Each row is a point. Any point is a mix of the corners, with weights that add up to 1. It lies inside the corners' shape when no weight is negative. Is each point inside? If not, which corners have a negative weight?

Corners:
(1): [-18   9]
(2): [-23  52]
(3): [ 31 -50]
Points:
[-16  38] -> inside
[  7 -17] -> inside
[ 27 -44] -> inside
[ 24 -40] -> inside
[-20  45] -> inside
[-35  63] -> outside (3)
[ 25 -55] -> outside (2)

Corners:
(1): [-28  32  41 -12  48  36]
(2): [ -4 -67 -13  14  -6  -7]
(3): [ -3 -69   0  -1 -57   8]
(4): [ 24 -42 -17 -16 -30   5]
(5): [ 23 -29  23  20 -16   5]
(6): [-33  20  47 -20  34 -14]
(7): [-95  73  -4   5  15 -23]
Points:
[-19  18  25   0  25   1] -> outside (3)
[-20   0  21  -4  24  18] -> inside
[  6 -23   3  -2 -14   4] -> inside
[  7 -38  21  -6  -7   8] -> outside (7)
[ 10 -32   3   7 -17  11] -> outside (6)
[-28   1  24   9  14  23] -> outside (4, 6)

Corners:
(1): [-35  53  82 -29 -47  68  95  42  29  13 -15  -2]
(2): [ 15  -5   8 -18  -5  -2 -35 -29 -35  18 -23 -45]
(3): [ 52 -21 -13  33 -24   0   7 -55 -26   6  60  68]
(4): [ 28 -39   8   5 -25  25  -6 -50  18 -75  43  47]
(5): [-14  -2  -2  26  33  35   8 -14  33  14 -62 -36]
(6): [-27  48  72   1 -24 -16  93  59  39 -21  -8  -2]
(7): [  6 -44   5 -17 -14  51  45  -5 -24 -21 -16  85]
(8): [ -7  40 -24 -12 -26  16  -4  -4  18  13 -72 -29]
(9): [ 26  -3 -30  30 -23   2 -18  18  26  14 -38 -69]
(10): [-12  32  65  -3 -29   0   0  35  25  15   2   7]
(11): [ -4  75  27 -17  -1  35  40  68  36 -32   0 -28]
(12): [-43 -26 -48 -14  -1  24   7  -6  36   7  -8  -6]
(13): [ 34 -32 -25 -22  17  22   3 -41  36  58 -44 -18]
Points:
[  5 -14   6  -4 -12  32  22  -5   7 -17  -9  26] -> inside
[  7  -4  17  11 -24   5  10  -9   4   3  -1   6] -> outside (11, 13)
[  0   0   9  -6 -16  23  14  -1  12  -5 -17  13] -> inside
[ -6  13  16  -8 -15  26  22  19  25  -2 -31 -21] -> outside (3)
[-29  21  39 -16  -1  36  60  27  22  24 -10   2] -> outside (4, 8, 9)
[ 37  29  58  -1 -27   5  41  30  -6   9  24   4] -> outside (4, 5, 8, 12)
[  2 -36  10   7 -19  48  11 -54 -33 -11  16  88] -> outside (6, 9, 11, 13)
[ -5  28  16  -4 -13  26  28  16  37   1 -20 -16] -> outside (2, 7)

Corners:
(1): [-42  10   9  -7  57  29   4 -16   0  49  19  22 -74 -33  12 -56   3 -39
  52  81]
(2): [-16  95  57  -1  76  43  40 -30  51 -12  17  10  12 -27 -23 -49 -22  -5
   9  55]
(3): [-22  48  11 -16  12  64 -16 -18 -32  34 -10  29   5 -83 -11   5   1 -14
  32  21]
(4): [-10  12  22 -46  -3 -38  39 -65  43  39  41  -1 -38 -16   7 -26  12  42
  11  26]
(5): [  3  33  -3  14  50  56  29 -25  15  43 -28  75 -56 -10 -18 -28 -39  17
  51   3]
(6): [ 31 -63 -50   6  19  21 -51  33  -7  32 -44   6   1  15 -26 -42  43 -13
  -8  14]
(7): [-81  28  -4 -10 -25 -18  15 -40  -4 -11  66  37 -33 -25 -12 -58   3  82
 -36  12]
(8): [-27 -73   9  -9  10  45 -50 -25   3   9 -42   4  10  35  40 -23  -1 -18
  -4 -40]
(9): [-47  45  36  10 -11   4  21 -86 -13  33  16  -1 -17  16 -21 -72 -21  20
  10  52]
(10): [-17 -29 -38 -60 -21 -24 -54  31 -33  44 -29  11   7  88  49 -26  40  19
 -23 -19]
(11): [-18  42  48   1 -68  10  14   6  42  13  64 -19 -42 -12  14 -46 -49   8
 -14 -11]
(12): [ 20 -31 -19  35   6  51 -71  -6 -18   0   3  14  -2  57  61 -21  68   6
 -35   5]
(13): [-23 -13 -50  13 -47  14 -19  14 -15  21 -52 -10  17  14  84 -38  21  17
 -11 -32]
(14): [ 15 -40   1 -45 -41  67 -10   6 -12 -29 -60  28  15  -6  18   8  24 -12
 -19   8]
(15): [-16  38 -27 -17  15  36  29 -74  37  40  36  40 -44  -5 -18 -48 -82   5
 -39  48]
(16): [-44   8  60  24 -33 -32  37  21  10  41  17  -6  -8 -47 -24 -16 -62  88
 -79  33]
(17): [ -8 -52 -33 -16 -30   0 -83  16 -16 -20 -43 -23  16  27  50  28  38  85
  21  21]
(18): [-20  31  45 -23 -19   9 -24 -57  44  19 -20  34 -58 -60   1 -35 -37   9
 -12  35]
(19): [ 23 -21 -61 -15 -21 -47 -21  -6 -25 -27   6  25  26  59  38   1  24 -26
 -26   4]
(20): [ -3  10 -29  15   3  62 -23  11  11 -12 -88 -14   0  33   0  43  13 -61
 -48 -25]
(21): [ 31 -43   5   1  -9  22 -25  38 -71 -32 -56 -71  -6 -10  42 -21   3  34
 -46 -36]
Points:
[-15   7  -3  -4  -3  20 -10 -17   7  18  -5  19 -15   1  14 -27   0  11
  -5  15] -> outside (21)
[  1 -27  -5 -17 -14  10 -21 -14  -6  21 -10   7 -14   6  25 -25  12  18
  -1  12] -> outside (2, 7, 20)
[-14 -13 -16 -24 -14   4 -31   3 -12  18 -21   6  -2  29  30 -20  17  21
 -10   3] -> inside
[-12  -5  -2 -10 -16  13 -17  -8  -1  10  -6  -2  -9   3  19 -28   5   9
 -16  12] -> outside (5)
[  4 -18 -33  -1  24  33 -21 -21 -27   0 -21  18  -3   4  27 -28  28   9
  19  16] -> outside (10, 11, 16, 18, 20)
[-21   6   7 -10  -3  19   7 -25  22  26   9   8 -23   9   6 -35  -5  20
  -6  20] -> outside (3, 18, 19, 21)
[-13   5 -13  -7   4  18 -15 -22   1  15  -6  10 -18  13  15 -28   1   3
  -8  12] -> outside (14, 16)
